Each row is a point. To make a cloud, some directions were put in groups of two or more. Within a group, all points are equally far from the middle, so they leave a hole (a ring in 2 directions, a hollow ball in 3). The other directions are filled evenly. Then the cloud was stretched, turned, moved and blurred a little. Count the holes, and give their numbers of directions, smallest first.
In the rows, 100 means zero.

Cloud (14 x 2):
103, 135
96, 53
164, 137
97, 52
113, 135
74, 175
91, 117
93, 129
94, 77
55, 117
121, 144
142, 44
126, 151
78, 162
Holes: 0

Cloud:
96, 21, 133
118, 113, 161
97, 125, 122
84, 133, 85
76, 113, 152
58, 52, 26
74, 113, 145
59, 104, 150
137, 94, 43
114, 123, 96
130, 50, 68
72, 130, 83
81, 127, 99
138, 100, 59
77, 115, 150
81, 29, 112
58, 129, 64
46, 59, 37
47, 61, 55
148, 88, 123
137, 53, 80
58, 46, 102
Holes: 1 (2)

Cloud:
65, 155, 50, 97
94, 111, 85, 32
44, 141, 63, 56
141, 147, 113, 111
130, 93, 65, 120
15, 145, 86, 70
23, 74, 131, 139
150, 108, 105, 131
48, 156, 85, 148
119, 158, 129, 99
135, 64, 96, 117
98, 132, 144, 62
49, 145, 77, 151
100, 71, 140, 56
150, 107, 106, 132
50, 117, 76, 156
100, 165, 136, 114
102, 74, 130, 48
48, 117, 79, 158
113, 45, 116, 81
148, 100, 86, 123
68, 100, 76, 32
90, 108, 140, 168
148, 127, 110, 128
103, 136, 139, 63
118, 113, 136, 158
Holes: 2 (2, 2)
